Each row is a point. Each table stands for the endless flat space through its points: a line for two points, a plane for three, and so on. The two share one point or none. Which?

First (2 x 3):
[[-47   9  -2]
 [-35   9   6]]
Second (2 x 3):
[[-29  20 -16]
 [-53   8  38]]
They share: no point

First (2 x 6):
[[ 18 -16 -16 -30  20  36]
 [ 58 -28 -16 -14  -8  36]]
Second (3 x 6):
[[ 63 -36   5 -46 -14  70]
 [  3  -5 -28 -31  37  18]
 [ 70 -42   5 -23 -26  68]]
They share: [ 28 -19 -16 -26  13  36]

First (3 x 8):
[[  9 -20  26  -2  16  28  -9  17]
 [ 21   8  30 -40  42  20   3  63]
 [ 11  12  34 -31  33  22   9  54]]
Second (3 x 8):
[[-16 -23  10  -2  32  15  28  50]
 [ -1  22   1 -17  -1  24  31  38]
 [  1  38  13 -15 -11  34  21  20]]
They share: no point

First (2 x 11):
[[ -9  36  49   5  61  21  50   5  -2   6 -19]
 [  3 -12   1  53   7  33  14  17  52  24   5]]
Second (2 x 11):
[[-11  13  26  21  32  28  34   6  19  10 -11]
 [-19  14  27  13  30  29  36   1  13   5 -15]]
They share: [-3 12 25 29 34 27 32 11 25 15 -7]

First (3 x 12):
[[ 17   1  -9   4  18  14 -54 -38 -12  12  11 -10]
 [ 22 -27 -21  48  27  43 -38 -26 -19  38  11 -37]
 [ 35 -20 -56  18 -18  50  -4   9 -60  22 -27 -35]]
Second (3 x 12):
[[ 19 -10 -32  14  -9  23 -34 -14 -29  15  -6 -20]
 [  7   8 -35  17  45  11 -25 -20 -38 -18  -6 -38]
 [ 13  12 -33   9  54  16 -23 -23 -43 -19  -7 -37]]
They share: [ 25  -6 -30   6   0  28 -32 -17 -34  14  -7 -19]

First (2 x 18):
[[  5  20 -25  64 -50 -23  26   9 -41   3  -3  40  19  30 -37 -12  -7  -8]
 [-15  15  20  19 -10  -8  41  14  -6  43 -18  15  -6  15 -12   3  18   2]]
Second (2 x 18):
[[ 15  12 -21  33 -18  11  23  -8   5  -2  -1   5   1  46 -32 -23   6  -2]
 [-21  12  27  51 -36 -37  47  22 -43  46 -13  29   1  -8 -14   7   6  -8]]
They share: no point

First (2 x 20):
[[ 14  -3 -14  19 -31 -32  30  32  -8 -25  22 -24  -4  -6  10  43  25  22
   18   0]
 [ 22 -12 -18  23 -29 -31  34  36 -15 -31  14 -22  -6 -10  19  50  31  26
   22   5]]
Second (2 x 20):
[[ 28  -6   2  23 -43 -40  43  19  -2 -17   4 -36  22  19   6  38   0  34
   20   9]
 [  1   0 -13  20 -34 -25  16  37  -2 -32  34 -33  -5  -2  -6  23  30  13
    2  -6]]
They share: no point

First (3 x 24):
[[-38 -50   6  -4  15 -20   0  57 -20  25 -19  -8 -18  10  34 -11 -39  30
    0  20   6  42  -8  24]
 [ -7 -10 -10 -10  27 -10 -27  36   0  38 -42 -23   3  19  10  -5 -11  29
   -8  15   3  46  14  26]
 [ -6   0  -8 -13  24 -15 -27  27  -1  30 -38 -17  -3  13   1  -2 -13  31
    2  25  12  41   6  34]]
Second (2 x 24):
[[  8 -22  -8 -27  31 -23  -3  58  13  32 -53   5 -12   8  18 -12 -29  62
  -10  27 -11  14 -22  21]
 [-32  -2   2  -2  11 -18 -28  13 -22  17 -13 -20 -12   8  -2   3 -19  12
   20  32  34  54   8  46]]
They share: [-16 -10  -2 -12  19 -20 -18  31  -8  23 -29 -10 -12   8   6  -3 -23  32
   8  30  16  38  -4  36]

First (3 x 24):
[[ 19 -13 -37 -27   8  22  19  15   1 -33 -39  45 -56 -48 -20 -36  20  -7
   14  15 -38  46  55 -33]
 [ 43 -28 -10 -21  25   2  -3  46  14 -10 -33  28 -12 -25 -27 -10   8 -35
   44   5  -4  15  27  -7]
 [ 35 -10 -12 -33  27  18   1  44  32 -28 -29  26  -4 -27 -25   2   0 -35
   56   9  -8  17  27 -19]]
Second (3 x 24):
[[ 34 -36 -18 -28  28   6   5  45   5 -20 -26  24  -8 -25 -34 -15   2 -22
   43  17 -10  27  27 -16]
 [ 15 -33 -32   1  16  -2 -13  25  14  -9 -38  19 -21 -40 -37 -28  39   0
   45 -19  17  22  16 -48]
 [ 33 -55 -25 -18  34   3  -7  48 -10 -22 -27   2   2 -28 -57 -40   8   2
   63  14   1  33  22 -21]]
They share: no point

First (2 x 24):
[[-10  -2  42 -39  15 -20 -42   4  36   4  14  -2  -2  -4 -26  28  25 -29
   18  33 -15  -5  -7  15]
 [ -8   6  34 -37  -3  -2 -30 -16  26  -6  26 -22   6 -22 -24  34  23 -17
   20  27 -11   3   3   3]]
Second (3 x 24):
[[ -2  21  70 -55  -9   6 -19  10  13  19 -12  -6 -16 -34 -47  50  55   0
   -1  34 -32   7   6  11]
 [ -6   8  47 -45   3  -2 -31   0  28   4  10 -11  -7 -23 -34  39  32 -17
   12  31 -18   1   3   8]
 [-21  -7  35 -12  -6 -59 -40 -24  10   4  34  -5  47  34   8   0  29 -20
   36  31 -15   1 -33  26]]
They share: [ -9   2  38 -38   6 -11 -36  -6  31  -1  20 -12   2 -13 -25  31  24 -23
  19  30 -13  -1  -2   9]

First (3 x 24):
[[ 27  16 -10 -32 -26 -10  -7 -35  27  17  -2   2 -26   5 -36  21  32   3
   26  26  -1  29 -14  17]
 [ 68  50 -11  14 -51 -32 -32 -13   6  22  11 -24 -22  29 -14  15   8   6
   19  31 -29  27  27  14]
 [ 22   3 -19 -14 -31   1  -1 -35   3  40 -17  -1 -45  12 -47  33  36  19
   40  16  11  22  14  23]]
Second (3 x 24):
[[ 38  26 -38 -14 -24 -33  15 -23   5  53 -23   9 -61  18 -52  37  36  29
   28  33   1  33  -3  34]
 [ 30  34 -42 -19 -29 -41  18 -14   4  62 -29  13 -64  22 -52  37  43  24
   28  40  -6  42  -8  31]
 [ 61   4 -33   1  -6 -22  18 -48  11  35 -14   7 -62  11 -58  40  22  48
   27  15  23   9   7  48]]
They share: no point

First (3 x 24):
[[-27 -44  28  19   3  16   4  -9   6   0 -53  31 -17 -50 -26 -48 -39  23
   17 -28 -26 -19 -36  20]
 [-15 -34 -12   5  -1  42 -32 -29  48  24 -35  39 -11 -20  -2 -30 -39   5
   -7 -12 -16 -51 -64 -28]
 [-12 -55  15  20 -10  18 -17  -8  30   0 -62  33 -17 -50 -14 -54 -42  23
   14 -18 -16 -24 -55  -1]]
Second (3 x 24):
[[-16 -20  12   3  40  15 -24   5  21  20 -20  31  -4 -51   6   6 -49  30
   23 -53 -52 -27 -29 -11]
 [-12 -49  30  23   2  45  -5 -35  -6   0 -44  27 -11 -56 -11  -6 -21 -10
  -10 -18 -22  -3 -16  -4]
 [-20 -25  16   7  30  21 -15  -5  14  16 -26  31  -7 -48  -3  -4 -43  22
   16 -44 -44 -25 -28  -4]]
They share: [-36 -28  21  11  14  27   7 -20   3  12 -35  33 -14 -35 -26 -33 -36  14
   8 -30 -31 -30 -31  17]

First (3 x 24):
[[ 26 -17  13  10  10  38 -50 -31  34  28  33  36 -23 -22  36  -4   2  18
   21 -68  -9 -63 -48  10]
 [-32 -11 -18  22  12  22 -26   1  31  16  16 -11  18  26  19 -26 -45  37
   44 -13  15 -24 -27 -35]
 [-46   1 -38  34   4  14 -26  17  31  -2   6 -21  28  44  15 -46 -61  39
   48   1  27 -12 -27 -47]]
Second (2 x 24):
[[-17 -11 -20  20  18  31 -26  -2  21  20  18   4  -4  14  37 -28 -42  25
   46 -22   3 -28 -38 -13]
 [-33  13   0  44  10  31 -34 -22  57  32  18   8  12  34   5 -32 -22  57
   38 -26  35 -48 -14 -41]]
They share: no point

First (2 x 24):
[[-14 -21  43  -2 -22  27 -45  26  24  11 -27  13 -16 -23 -39  -3  17  41
  -11 -14  16 -30  13  12]
 [-26 -25  25 -14 -36  25 -31  36  14  13 -31  31 -12 -33 -25 -15   3  29
  -25 -18   2 -30  -5   4]]
Second (3 x 24):
[[  5 -65  18  -3 -29  58 -44  25  16  22  -1  37  -3 -32 -40  -9 -14  17
  -62  -1   6 -65  39   3]
 [-25  -9  40 -30 -50  21 -27  35   7  24 -36  33 -26 -16 -43   5  26  47
  -12 -40  18 -23  -3  30]
 [  5 -61  20 -18 -44  59 -37  27   7  32  -2  47 -10 -24 -49   1  -6  23
  -64 -16  12 -65  39  18]]
They share: [-20 -23  34  -8 -29  26 -38  31  19  12 -29  22 -14 -28 -32  -9  10  35
 -18 -16   9 -30   4   8]

First (4 x 24):
[[-26   1   2 -16  11  -3  43  -4  68 -36 -28 -14 -12   0  15   2 -44 -18
  -10  35  34  33  42   6]
 [  1 -28   5 -21  19   8   7  20  31  24 -22  12  38 -19  -3  -3 -15  10
  -30   5  17   1  15  -5]
 [ 14 -63 -32  -3  52  -5  56 -13  16   6 -23  26  38  -5  29 -38 -56 -34
   37  33   9  -1  44  31]
 [ -3  40 -21 -30  10  46  26 -19  39 -18 -19 -20  12 -50  39  57 -39 -22
  -13  15  30   3 -23 -18]]
Second (4 x 24):
[[-23 -10 -49 -11  27  -7  35  23  58 -19 -38  55  33 -10  14 -20 -38 -14
   12  54  45 -15 -35   5]
 [  3 -22 -11  10   6  14  55 -34  38  -9  -7  -5  50 -20  38  20 -61  14
  -30 -16   6  -3  23 -17]
 [-17 -16 -18  37   3  -1  75 -25  60 -28 -15  17  67  -2  33  15 -76  32
  -21  -8  16 -16   8 -17]
 [ -4  17 -12 -50  51  29  -6  44  24  16 -45  13   4 -33  -7   9  -3 -45
   36  61  42   3 -15  24]]
They share: [  3 -10 -15 -20  24  20  27  -4  30   3 -21   3  28 -28  22  12 -35 -14
  -6  16  20   1   7  -1]

First (3 x 24):
[[ 56 -28 -12 -66  53  -6 -30  11 -51   4  17 -16  52  86 -45  13 -24 -29
  -13 -17 -54 -43 -31 -51]
 [ 33 -27 -16 -35  21 -24 -32  -4 -23   7  22 -13  44  48 -28 -19 -28  -6
   -6   4 -30 -28 -40 -36]
 [ 13 -23 -20  -9  -3 -38 -32 -20  -3  15  24  -9  34  16 -18 -47 -28   8
   -8  18 -10 -16 -44 -26]]
Second (2 x 24):
[[ 24 -28 -10 -36  12 -37 -29 -16 -21   7  29 -17  41  43 -39 -38 -32 -15
   -9   4 -27 -25 -33 -33]
 [ 28 -16 -26 -18  22 -17 -31 -10 -21  25  11  -3  33  33 -21 -20 -16  -1
  -23   4 -21 -25 -41 -39]]
They share: [ 26 -22 -18 -27  17 -27 -30 -13 -21  16  20 -10  37  38 -30 -29 -24  -8
 -16   4 -24 -25 -37 -36]

First (4 x 24):
[[-31  -1  28  26  36  22 -46   3  44   3 -25  23   3  42 -16  39  -1 -12
  -14  19  -9 -24  23  23]
 [ -2   8   9   2   7  -8 -28  33   8   2  -8   1   4  14 -41  49  14  14
   10   7 -19   6   1 -16]
 [-42 -37  41  17 -16 -47 -34  72  20 -35  -9  27  20 -35 -63  41  44  10
   37 -17 -74   3   6  11]
 [-21  -4  18  25  41  47 -38 -30  56   4 -30  39  -7  75  14  27 -17  -2
  -37  47  14 -37  20  22]]
Second (4 x 24):
[[  1 -40   1  38  44 -14 -24   3  36  12  -5   3 -11  20  -4  75  38  -9
   -7   2 -10  -4  36  18]
 [-24 -32   1  38  12   3 -34   3  37  10 -14  18  -2   8  -7  67  45  -5
  -15  14  -6 -29  26  23]
 [-50  -4  43   8  -4   7 -30  33  51 -42 -32  54   4  38 -37  -9  -1  27
    5  26 -46 -49  -6   3]
 [-25 -24  26  27  20  -6 -25  16  46 -15 -20  29  -8  27 -25  28  20  13
   -5  16 -30 -29  12  10]]
They share: no point

First (3 x 24):
[[ 28  14 -28  22  11  19   5   5  22 -26 -19  13   9 -45  -6   3 -17   9
   -9  20 -10  34  33  -8]
 [ 31   7 -14  36  21  12  -3  -9   5   1 -17  23  16 -41   8  -7 -25 -14
   12  12 -18  52  38   3]
 [ 13  31 -26  33   6   9 -18 -15  44   1   7  53  37  -2 -22 -19  32   7
   12  15 -33  43 -10   0]]
Second (3 x 24):
[[ 48  40 -51  66  13   7  16  23  61 -64 -23  68  43 -28  11 -25   9  15
   38  37 -21  46  18   3]
 [ 24  48 -23  54 -19  11  24  -1  53 -40  13  48   7 -12 -29   7 -23  39
    6   9 -29  14  26  -1]
 [ 38  32 -45  53  11  10   9  14  52 -50 -20  53  32 -30   4 -17   6  13
   24  34 -17  43  18  -2]]
They share: no point

First (3 x 24):
[[-45   4  17 -25  27   0   2  28  -1 -27 -28 -36  25 -25  -6   6 -13 -22
    3  11  42  16 -18  10]
 [-63  -5  38 -13   9  24 -22  55  11 -45 -34 -12  28 -25  12 -24  -7   5
   12  20  45  37 -30  31]
 [-33  10  49   1  42  34   1  19  25  -9 -41 -11  33 -10  12   1 -12 -28
    3  11  29  57 -17  48]]
Second (5 x 24):
[[-13   9  56 -30  82  50 -51   8 -13  12 -63 -60  49 -71 -42  46 -58 -21
  -17   0  23  16 -19  21]
 [-59  16 -24   1  -3 -31  40  -4   4 -62 -22  -6  21  18  33 -37 -31 -54
   19  25  54   6 -11  19]
 [-25  -4  30 -25  35  21  32  46  16 -18 -46  -8  31  -6   5  31  15 -54
   25 -29  54  84 -25  47]
 [-29 -23   8 -38   4   2  55   8  23 -31 -37  -5  82  -7  12   4 -39 -86
   45 -23  35  83 -46  96]
 [-30  24  -1   6  44  25   0   9 -16 -57 -82   6  21  -4  19   5 -49 -71
   24 -17  80  38 -11  26]]
They share: [-37   8  23 -19  36   6   7  19   5 -17 -31 -33  27 -20  -4  11 -14 -30
   1   9  37  25 -15  18]

First (5 x 24):
[[-39  25  -7  58  -5  40  54   5  38  25  22 -21 -14  43  -2 -32   6 -65
   47  10 -14 -34  44  81]
 [-19  53 -60 -15  28  34 -18  80 -41  31 -11  -9  54 -10 -32  43   9  22
   -4 -40 -16  39  60  53]
 [-23  27 -34  29  10  42  10  38  -5  23  13 -25  20   8  -6  13  -9 -20
   36 -10 -12  -3  62  57]
 [-37  47  -5  18  23  14  34  15  53  51  61 -26  31  38 -35 -21  21  11
   20  -6   7  22  34  54]
 [-13  23 -43 -12  65  16 -46  63   0 -11  28 -45  76 -17 -24  66  -6  83
   33 -46 -20  66  26  -1]]
Second (3 x 24):
[[-43   7 -43  44  47  41 -10   5  42  30  30 -39  54  40 -31 -16  11  -1
   55   2 -40  18  19  25]
 [-15  31 -11   6  29   5  16  33   8  14  42 -33  42   2  -9  10   9  19
   25 -32  10  26  31  49]
 [-21  27   9   5  14  -9  35  39   9   6  36 -32  24  -3   0  29  22  25
    4 -31  21  18  37  57]]
They share: no point

First (2 x 24):
[[-36 -18 -27 -11  27 -33 -56 -16 -26  29 -45   2  14  -5 -40  40 -31 -23
  -18  33  24  -4  30 -30]
 [-12  -3 -12  13   0 -36 -26 -28 -26  32 -27   8   8 -20 -19  28 -22 -38
    0  36   9   5  12   0]]
Second (4 x 24):
[[ -6  -9 -24  20  13  -3 -27 -34 -38  29 -28  21  25 -18 -24  38 -16 -45
  -12  40 -24 -21  16   2]
 [-19  21 -28  -5  -4 -27 -41 -48 -32  25 -34  17  14 -52 -11  31  -5 -71
    1  58 -14  16  36 -11]
 [-43 -39  10 -25  10 -44 -18 -30 -34   8  -7  10 -24   6 -17  50 -37 -14
   25  37  16  32   6  20]
 [-42 -12   1 -26   2 -58 -35 -34 -24  16 -22   1 -18 -19 -12  34 -29 -39
   24  49  21  44  25  -2]]
They share: no point

First (2 x 24):
[[ 26  -4  -4  31  -7 -34  23 -33 -30  25  17   5 -15  19 -23 -25  -1 -46
  -13  21 -40 -21   6  30]
 [ 46   0   8  35  -7 -10 -17 -29 -42 -15  45 -15 -15 -13 -55 -41  15 -14
   -9  21 -24 -57 -26 -10]]
Second (2 x 24):
[[ 43   0   0  29 -20 -16  14 -22 -31   9  19   2  -5  21 -28 -39   5 -45
  -21  12 -45 -45   6  19]
 [ 55  12   6  25 -36  -4  14  -4 -19  11  23  20   3  33 -14 -47  21 -63
  -23   0 -53 -61  12  29]]
They share: no point

First (4 x 24):
[[ 20   0 -51  23   0   2   5  24 -28 -38  16   3  11  45  36 -20  22 -56
   21   1  10  71   2  -9]
 [  6   6 -45  37 -14  -4   5  19 -31 -15 -11  21   7  62  42 -19  23 -57
   32  -4   8  58  -4 -19]
 [ 21  -3 -60  -6   7  22   3  35  -9 -54  51 -25  17  22  30  -5  13 -38
    1   3  -1  70  15   2]
 [-25  15 -62 -20 -30  45  -2  42  22  -7  31 -21  14  32  38  33  -1  -1
   -3 -13 -33  23  23  -9]]
Second (5 x 24):
[[ 13 -13 -10   8 -18  -9  24  46  22   9  23 -35   8  24  12   5  21 -13
    7   5 -27  43 -15  15]
 [ 21 -13 -10 -30  28  26   6  36  -6 -23  21 -37  29  28 -18   4  22 -44
  -58 -25 -43  38  36  19]
 [ -8  43 -46  -6  -5  23  32  67  39 -18  37 -38   6  22  37  21   0 -22
   34  24  20  44  16  10]
 [ -4   0 -24 -21   0  32   8  37   7 -23  44 -46  10  18  15   9  -4 -16
  -11   9 -27  55  15  12]
 [-51   1 -63 -25   3  72 -17  17 -12 -55  57 -25  26  34  63   8 -43 -24
    1  22  -5  43  33 -28]]
They share: [-17  -9 -38  -4  -4  27   4  32   4 -21  31 -21  24  36  38   5  -5 -27
   1   7 -13  33  11 -11]

First (2 x 24):
[[ 11  12  -9 -37  36 -41  13 -13 -32 -27  18   4  43   7  30  -5   0 -22
    4  17  -9  27  40 -39]
 [-16  12 -39 -37  24 -26  40 -13 -26 -42 -12  28  34  22  21  10 -27 -43
  -23  -4   3  33  28 -36]]
Second (3 x 24):
[[-17  44 -20  -8  43   3  24 -25 -23 -17 -17  48  67  40   9   2  -8 -73
   29  16 -31  59  13 -38]
 [-15  29 -19 -15  44  -6  30 -27 -24 -22  -7  40  58  27  21  -1  -8 -60
    9  16 -24  46  11 -39]
 [ -3  27 -33 -33  10 -24  30   1 -46 -48  -3  28  40  33   9  25 -20 -50
    9  -8  -2  52  47 -29]]
They share: no point

First (3 x 24):
[[ 16  31   8  -1 -55  13 -34   7  26   8   1 -43  40  42 -58  -1   3 -61
   -2 -32 -14 -29  -8  36]
 [-14   1  43 -41 -15  38   1  -3   1  -2 -44 -63  15  72 -48  39  43 -61
   23 -22   1 -44 -23   1]
 [ -6  17   9 -21 -35   0 -65  33  27  10   6 -11  37  12 -32  -9 -25 -29
  -47 -38 -53   2  15  63]]
Second (2 x 24):
[[-14 -14  -2 -32 -42  44 -44  -9   4 -26 -38 -30  -6  63 -54  39  16 -34
    2 -10 -62 -11  28  37]
 [-19  16  48 -42  -2  -1 -34  41  19  24  -8 -30  44  18 -19  -1  -4 -39
  -38 -45 -17 -16 -17  37]]
They share: [-17   4  28 -38 -18  17 -38  21  13   4 -20 -30  24  36 -33  15   4 -37
 -22 -31 -35 -14   1  37]

First (4 x 24):
[[  9  83 -54  43  23   0 -14 -11  30 -16  29  34 -75 -44  80 -28  12  43
  -57 -50 -27 -32  70   8]
 [-49  10  41   5  -2  23 -14 -61  22 -40   6 -23 -11   6  14   6  -5  11
   13  -4  -1 -24 -13 -42]
 [ -5  55 -32  24  33 -11   0 -18  16 -18  33  36 -54 -49  59 -28   3  36
  -43 -42 -21 -29  50   5]
 [-15  14 -39  -2  50 -12  13 -35   0 -10  11  43 -27 -62  23 -40 -30   1
  -45 -35  12 -68  28  20]]
Second (2 x 24):
[[-36  26 -24  28  38   6 -20 -65  18   5 -10  40 -39 -35  17 -10 -18  43
  -12 -35  12 -53  37 -19]
 [ -6  32   0  -8  20 -12  22  -5   6 -49  50   4 -27 -41  53 -34   0  -5
  -42 -23 -24 -23  13  11]]
They share: [-21  29 -12  10  29  -3   1 -35  12 -22  20  22 -33 -38  35 -22  -9  19
 -27 -29  -6 -38  25  -4]

First (3 x 24):
[[ 44  16 -25 -42  10  -1 -16 -31 -38   2  20   6  41 -26  19  -9 -38 -29
   -1   4  -8 -15 -38  24]
 [ 41  20 -19 -69 -12   9 -15  -9 -25  -6  43 -10  20 -13  20 -12 -45 -43
   19  19  20 -26 -44  10]
 [ 17  36 -55 -45   8 -23 -35  -5 -21  22  39  10   8 -45 -12 -24 -13 -27
    3  19   0 -34  -8  50]]
Second (3 x 24):
[[ 44  28 -25 -34  17   1 -16 -22 -45  10  21  11  35 -26  11  -3 -37 -22
    5   1 -20 -23 -30  34]
 [ 62  66  -1 -29  37  -1   7  -5 -71  20  38  -1  44 -15 -16 -15 -14 -16
   18 -11 -36 -41 -31  64]
 [ 46  40 -24 -34  27 -17  -9 -24 -49  15  29   3  46 -32  -7 -26 -10 -23
   -3  -2 -19 -25 -29  54]]
They share: [ 38  20 -34 -36  15  -9 -21 -30 -37   9  19  11  38 -34  11 -12 -30 -25
  -5   4 -13 -17 -29  34]

First (4 x 24):
[[ 32  42 -23 -11 -22 -41 -59  18 -36  41 -47  22 -18  46  -2  26 -35 -41
  -38  27 -55  -3 -17  -8]
 [ 41  -2   7  -6 -34   2  -8 -16  40   1  23 -23  19  -7  13  11 -61 -54
    2  -6  -5  28  29  34]
 [-15  11 -61 -27  22 -40 -28  11  -3  20 -50  30 -27  -4   2  14  -1 -45
  -14  28  13   6  27   7]
 [ -7  58 -59 -42  14 -70 -56  20 -56  61 -91  61 -41  29  19  29  -7 -18
  -40  54 -23   4  -1 -20]]
Second (4 x 24):
[[ 30  -5 -50 -12  18  -8 -38   0   6  31 -76  -6 -52  10   9  45 -41 -21
  -50  25 -50 -12 -18 -19]
 [ 46  10 -30 -39  31 -55 -49  -4  -1  -8 -17  42 -16  51  24  37 -44 -58
  -44  56  -8 -11   6  19]
 [ 18  52   1 -57 -28 -69 -14  -9 -25  28  21  68  31  10  21   3 -41 -64
   -1  33  19  30  41  47]
 [  8  31 -23 -60  -8 -63  -8   2 -16  15   5  58   5  14  26  -5 -39 -50
  -26  38  -5  27  40  18]]
They share: no point

First (5 x 24):
[[-32  18   7 -25  21  19 -54  22 -10  17  39 -21  10 -56 -43 -29  48   2
   11   8 -36  40   1 -42]
 [-31  22  12 -40  -9  34 -43   3  -5  32   7 -26   5 -43 -13 -33  40   6
   15   3 -61  29  20 -38]
 [-20  21   4 -66 -14  41 -33 -16 -17  24   0 -22  20 -41  -7 -50  58  16
   29  19 -70   6  16 -32]
 [-73   7   6   3  18  15 -62  20  15  26  50 -55   8 -49 -55  12  -2 -17
   27  -1 -32  46  31 -62]
 [-44   7 -17 -23  29  25  -2  10  26  12  21   7  20 -17 -54 -16  -2  65
   70  57  -9  12  41 -23]]
Second (3 x 24):
[[-27  21  30 -48 -12   9  -1 -19  -9  -2  23 -33 -37 -32 -31 -12  33  55
   -7  32 -20  26  11  -3]
 [-31  -5 -18  -2  42  47 -51  43  11  50  39  15  41 -58 -31 -30  31   5
   63   4 -30  42  15 -47]
 [-37  10 -18 -15  33  38 -48  34  13  36  23   7  40 -43 -39 -35  26  12
   58  18 -39  30  25 -49]]
They share: [-34  16   0 -29  15  26 -30  13   5  20  21  -9  11 -37 -37 -27  28  29
  33  25 -33  27  21 -32]

First (4 x 24):
[[ -2  19   0 -67 -46  45  -8 -28  11  53 -37 -45 -11 -41 -28  25  27 -45
  -49  11  43 -68 -60 -47]
 [-48  21  32  19  32   5   4  -2   7  -1 -43 -37 -25  27 -70  35 -13  17
  -27  49  43 -20 -18 -21]
 [ -1  45   9 -68 -58  37   4 -22 -26  71   1 -27 -30 -26  -3 -10 -34  -7
    0  12  17 -50 -22  -9]
 [-49  47  27   0   8   1  28   0 -40  17   7 -31 -38  24 -43 -10 -56  39
    8  44  25 -14   4  17]]
Second (5 x 24):
[[-36  16  65 -15 -20  41   5 -54  25  49   9 -49 -33  17 -23  11   6   3
  -45 -12  54 -38 -60 -32]
 [-24  28  25 -39 -44  37 -19   6 -11   9 -71 -21  -1  -3 -27  15  18   3
  -37  44  38 -66 -32 -48]
 [-81  12  26 -24 -25  39  16  -9  -9  35  -5  -9 -41  -1 -74 -26 -30 -24
   -5  46  24   0 -30  -6]
 [-29  33  34  -9   2  21  29 -51   6  65  39 -61 -49   1 -41   5 -43  -1
  -14  -5  35 -13 -36  11]
 [-37  30  -8 -34  29  -7  38 -17 -27  59  43 -23 -61   1 -46   2 -60  -2
   19  30  24  -2   0  14]]
They share: [-25  33  17 -29 -16  22   7 -13 -12  35 -18 -35 -26  -4 -36  10 -19   1
 -17  29  32 -38 -24 -15]

First (4 x 24):
[[ 50  42 -10 -30   9 -14  -7   1  35  25 -33 -10  26   8 -23 -29   0 -49
    7 -29 -13  18 -57   2]
 [ 61  24  -8  -8  -5 -14 -18  -4  46  20 -40  -6  39  -1  -8 -15  15 -33
    6 -31   7  36 -46   2]
 [ 17  54  16 -20 -17   4  50 -24  -4   2  -4  -2  21  29 -26 -25 -17 -37
   -4  -1  -5  14 -38  58]
 [ 15  22  20   0 -31  -4  38 -14  20  10  -8 -10  31   3  12  -9  15  -9
  -28  21  -3  28 -12  52]]
Second (4 x 24):
[[  26   50   12    3  -27  -32   18   27   13   43  -35  -13   -3   -3
   -29  -44   -3  -47  -16   29  -11   -4  -52   34]
 [  13   21   26  -31   -2    8   49  -30   11   -5   -1    0   45   18
    15  -23  -10  -33  -14   -2  -11   36  -34   48]
 [   2   17   16  -28  -24   13   60  -37   25   -5   -8   -8   45   -1
    12  -18  -21  -23   -5   11   -8   26  -63   33]
 [  -4   13   31  -11  -42    2   72  -25   16    2  -27    0   38  -15
     6  -43  -48  -44    4   34    5   19 -106   34]]
They share: [ 20  37  10 -20 -12  -7  30  -7  19  17 -12 -12  23   9  -6 -22   3 -29
 -17   7 -16  16 -31  37]
